Each row is a point. Each copy is the shape, with its points in the same order, stretched, turned, moved and blurred by noise. Is it also mirrored, or only turned?

Shape, 7 rows:
[[-0.8 -4.5  1.2]
 [ 2.9 -4.6 -0.2]
 [-5.9  1.8 -3.5]
 [ 3.3  2.9  2.2]
 [ 6.0  5.8 -6.1]
 [-1.9  0.6 -3.5]
 [-5.5 -2.6 -1.5]]
Copy 1 (7 x 3):
[[ 2.2 -4.1 -1.4]
 [ 4.1 -2.9  2.1]
 [ 0.0  3.8 -4.6]
 [-2.7 -1.1  3.0]
 [ 1.6  8.7  6.6]
 [ 1.4  3.3 -1.2]
 [ 1.6 -0.3 -4.9]]
Copy 1 is: only turned
Copy 2 (7 x 3):
[[-2.4  1.5  0.2]
 [-2.2  0.4 -3.3]
 [-1.0 -3.4  4.7]
 [ 3.8  1.6 -0.2]
 [ 4.8 -7.5 -2.0]
 [-0.1 -3.5  2.0]
 [-3.6 -0.6  4.9]]
Copy 2 is: mirrored

Shape:
[[-2.6 -0.6 -4.0  3.3  2.1 -0.7]
 [-3.5 -1.5 -4.1 -2.6  6.6  3.4]
 [ 1.1 -0.5 -3.1  1.1 -8.2 -0.1]
 [ 0.8  2.6  2.9  2.6 -2.7 -2.2]
 [-0.8 -2.8 -1.9 -0.3 -7.8 -2.1]
 [-5.6  1.3 -4.9  3.4  3.9  2.0]
 [ 0.9  2.8 -0.7 -0.8  4.1  2.7]
 [-3.3  0.3 -1.3  4.0 -8.2  1.4]
 [-3.3  5.2  2.2 -5.2 -2.4 -1.5]
 [-2.2  0.5  4.1 -3.6 -0.8  1.0]]
Copy 1:
[[-1.2 -4.4 -5.5  0.6 -3.1  3.1]
 [ 2.5 -4.2 -4.9 -1.1  2.2  8.0]
 [-3.4  0.7 -3.2 -6.2 -4.4 -1.6]
 [-0.5  2.2 -1.1  1.5 -4.1 -1.9]
 [-3.6 -0.7  0.1 -5.9 -5.3 -0.5]
 [-0.5 -4.0 -7.7  1.4 -3.4  7.2]
 [ 3.2  0.4 -5.0  0.9  1.5  2.9]
 [-5.7  1.8 -3.8 -3.1 -6.6  1.9]
 [ 4.6  2.9  0.7 -2.2 -5.3  4.1]
 [ 1.3  2.8  1.8 -0.8 -0.7  4.3]]
Copy 1 is: mirrored
Copy 2:
[[ 0.3 -3.5  2.0  2.9 -0.3  6.0]
 [ 5.6 -5.7  1.8  3.5  4.4  6.2]
 [-0.7 -5.7 -2.3 -1.2 -3.5 -2.6]
 [-1.4  0.6  0.4 -0.9  0.1 -0.1]
 [-0.3 -4.4 -4.1 -2.5 -2.7 -0.4]
 [ 1.2 -5.6  5.1  2.8  0.9  7.4]
 [ 2.2 -1.6  2.6  2.8  4.1  1.0]
 [-0.4 -5.3  1.4 -3.2 -5.4  0.5]
 [-0.6 -3.2  1.5 -4.4  6.3 -1.7]
 [ 3.8 -1.4  0.6 -2.9  2.9  0.7]]
Copy 2 is: mirrored
Copy 3, 10 rows:
[[ 2.8 -0.1 -4.3  3.4  4.9 -3.8]
 [ 1.4  4.3 -3.9  0.8  6.9  4.6]
 [ 3.5 -2.5 -3.7 -1.9 -5.3 -6.2]
 [ 0.7 -1.3  1.5  2.2 -2.5 -4.1]
 [ 4.9 -0.1 -2.3 -3.1 -3.7 -8.2]
 [ 1.9  3.1 -5.6  5.6  4.7 -1.3]
 [-1.0  0.6 -1.1  1.7  2.2  5.1]
 [ 1.5  0.8 -4.0  1.0 -6.6 -8.7]
 [ 3.7  6.6  3.5  1.8 -4.3  1.4]
 [-0.3  5.2  2.6 -1.7 -2.2  0.8]]
Copy 3 is: only turned
Copy 4 (10 x 6):
[[ 2.8 -0.2 -5.1 -2.7 -0.1 -1.1]
 [ 1.6 -1.2 -6.4 -3.3 -5.1  5.2]
 [-3.9  2.0  0.3 -3.1  8.2 -3.5]
 [-0.4  1.0  1.3  0.5  0.7 -4.4]
 [-3.4 -1.7  1.3 -2.5  7.1 -2.8]
 [ 1.6 -0.7 -8.3 -2.9 -1.2 -1.5]
 [ 0.2  3.2 -3.4 -2.0 -4.4  1.4]
 [-4.3 -0.3 -2.6 -0.2  8.7 -6.9]
 [-6.4 -0.9  1.0 -2.5 -3.1 -3.0]
 [-3.7 -1.7  0.3  0.8 -2.7  0.7]]
Copy 4 is: mirrored

Shape (14 x 9):
[[ 1.7  1.5 -2.0 -3.0 -0.8  1.4 -3.1  0.7  0.6]
 [ 4.0  4.5 -1.3  1.7 -4.3 -1.9  4.3 -3.4 -5.3]
 [-2.8  1.2  2.3 -1.9 -4.1  3.2 -1.8  1.2  1.7]
 [-3.3 -1.1  1.4  0.5  6.1 -4.1 -1.9  0.3  1.3]
 [ 4.6 -3.2  2.4 -4.5 -4.4  2.7  0.7  2.4 -1.3]
 [ 0.1  1.1 -4.2  1.3 -0.7  3.2  3.8 -1.7 -6.5]
 [-2.7  0.3  0.2  0.0  5.7 -3.3 -6.5 -2.3  1.5]
 [-2.0  2.5  4.6 -4.0  4.0  1.1 -2.3 -3.3 -1.6]
 [ 2.8  1.9 -0.1  4.1 -6.3 -0.7  2.2 -3.3 -7.3]
 [ 0.0  0.6 -1.6  3.9 -4.2 -2.4  4.9 -2.9 -3.6]
 [ 3.0 -0.1 -1.1  6.3 -4.4 -0.2  4.8  1.7 -5.8]
 [ 2.5  5.5  1.8 -3.6 -0.2  3.8  1.6  2.0  0.6]
 [ 2.4  0.4 -0.3  8.4 -0.8  0.4  0.6 -1.3 -4.7]
 [-4.6  2.1  0.9 -1.4  5.3 -3.8 -5.7  3.2 -2.9]]
Copy 1 (14 x 9):
[[ -3.9   2.7  -3.3  -0.6  -3.2   1.2  -1.2   0.6   1.6]
 [  4.6   5.1   0.2 -10.6   5.1  -0.1  -1.4  -0.6   1.0]
 [  1.4   4.3  -2.1  -0.4  -8.3   2.0   0.9  -1.7   1.5]
 [ -4.0   1.2   4.4   5.4  -0.1   0.3  -0.8  -3.1  -4.5]
 [  0.6   1.3  -5.5  -3.3  -5.0  -7.5   0.5   0.6   2.7]
 [  3.0   3.6  -4.9  -5.6   5.2   1.0   3.6  -2.2  -0.8]
 [ -8.2   0.5   3.0   4.9  -1.2   4.2  -3.6  -3.3  -3.4]
 [ -2.2   0.6  -2.3  -0.9  -3.4   3.5  -1.4  -2.1  -6.4]
 [  5.5   4.1  -1.2  -9.5   4.5  -1.2  -2.3  -4.7   4.1]
 [  3.7   4.8   2.7  -7.5   4.6  -1.7   1.3  -4.5   1.4]
 [  8.1   3.4  -0.9  -3.7   5.5  -4.4   1.2  -3.5   4.0]
 [  1.9   2.6  -3.9  -2.3  -4.0   2.5   1.8   3.4  -2.3]
 [  4.7  -0.4   0.3  -2.1   5.9   0.3  -1.4  -6.0   4.0]
 [ -4.0   5.6   1.3   8.0  -1.9   1.3  -4.7  -2.4  -5.8]]
Copy 1 is: only turned
Copy 2:
[[-1.7  0.7  1.9 -3.4 -0.3  4.4 -1.0  1.7 -0.6]
 [-4.0  1.1 -6.0  1.4  7.0  0.8 -1.6  2.8  1.6]
 [-4.6 -4.8  2.8 -1.9  0.5  2.8  1.2  2.7 -1.5]
 [ 4.2  0.5  3.0  3.9 -1.9 -5.3 -5.2 -1.7 -3.1]
 [ 0.6 -3.3 -2.4 -7.8 -1.2  6.1  1.1  7.5 -2.1]
 [-6.0  2.3 -7.3  0.5  1.3 -0.5  1.5 -1.6 -4.3]
 [ 3.2  1.3  5.1  3.1  0.4 -0.6 -7.7 -4.0 -3.8]
 [ 2.4  0.8  1.9  1.3  2.8  1.6 -1.3 -1.6 -5.8]
 [-5.8 -0.6 -7.6  2.4  5.8  2.6 -4.5  4.2 -1.9]
 [-4.9 -1.4 -5.1  2.1  4.8 -2.9 -2.7  1.1  0.3]
 [-4.9 -2.1 -8.4  3.3 -0.6  0.0 -1.4  5.3 -0.1]
 [-1.1 -0.2  0.9 -1.2  0.2  3.8  6.3  3.7  1.8]
 [-3.0 -2.3 -6.7  6.5 -0.2  1.3 -5.5  0.8 -1.1]
 [ 1.1  5.2  3.6  3.7 -2.5 -3.8 -4.2  1.4 -7.7]]
Copy 2 is: mirrored
Copy 3 (14 x 9):
[[ 0.5  2.8 -2.3  0.8 -1.3 -1.1  2.3  0.2 -3.2]
 [ 1.2  1.0  3.7  4.4 -4.7  3.9  0.1 -1.0  4.7]
 [-0.8 -0.4 -5.7 -0.9  1.3  1.6  2.5  1.1  0.7]
 [-6.9 -1.1  3.2 -1.6  0.5 -2.2  3.0  5.7  0.1]
 [-0.9  2.3 -6.4  0.5 -1.7  3.9 -5.0  1.2 -1.3]
 [ 1.3  1.7  3.2 -2.5 -3.4  5.5 -1.3  0.0  1.7]
 [-7.2  2.4  1.1  0.1 -2.1 -4.8  6.4  3.9 -0.6]
 [-1.3  2.1 -2.8 -3.2 -5.6 -3.3  0.4  2.1  4.3]
 [-1.7  2.0  1.6  4.4 -4.6  7.4  1.3  0.3  5.6]
 [-3.4 -4.4  3.6  1.4 -1.5  6.3  0.1  1.1  3.1]
 [-2.0  0.5  4.0  4.3  1.2  9.1 -2.3  1.0  4.5]
 [ 4.4  1.9 -3.5 -0.5  1.2 -2.2 -1.8 -0.6  2.5]
 [-6.2  2.7  2.6  3.5  0.3  5.1  1.0  0.2  6.0]
 [-4.1  3.1  3.1  0.2 -1.1 -3.1  5.9  9.4  0.3]]
Copy 3 is: only turned
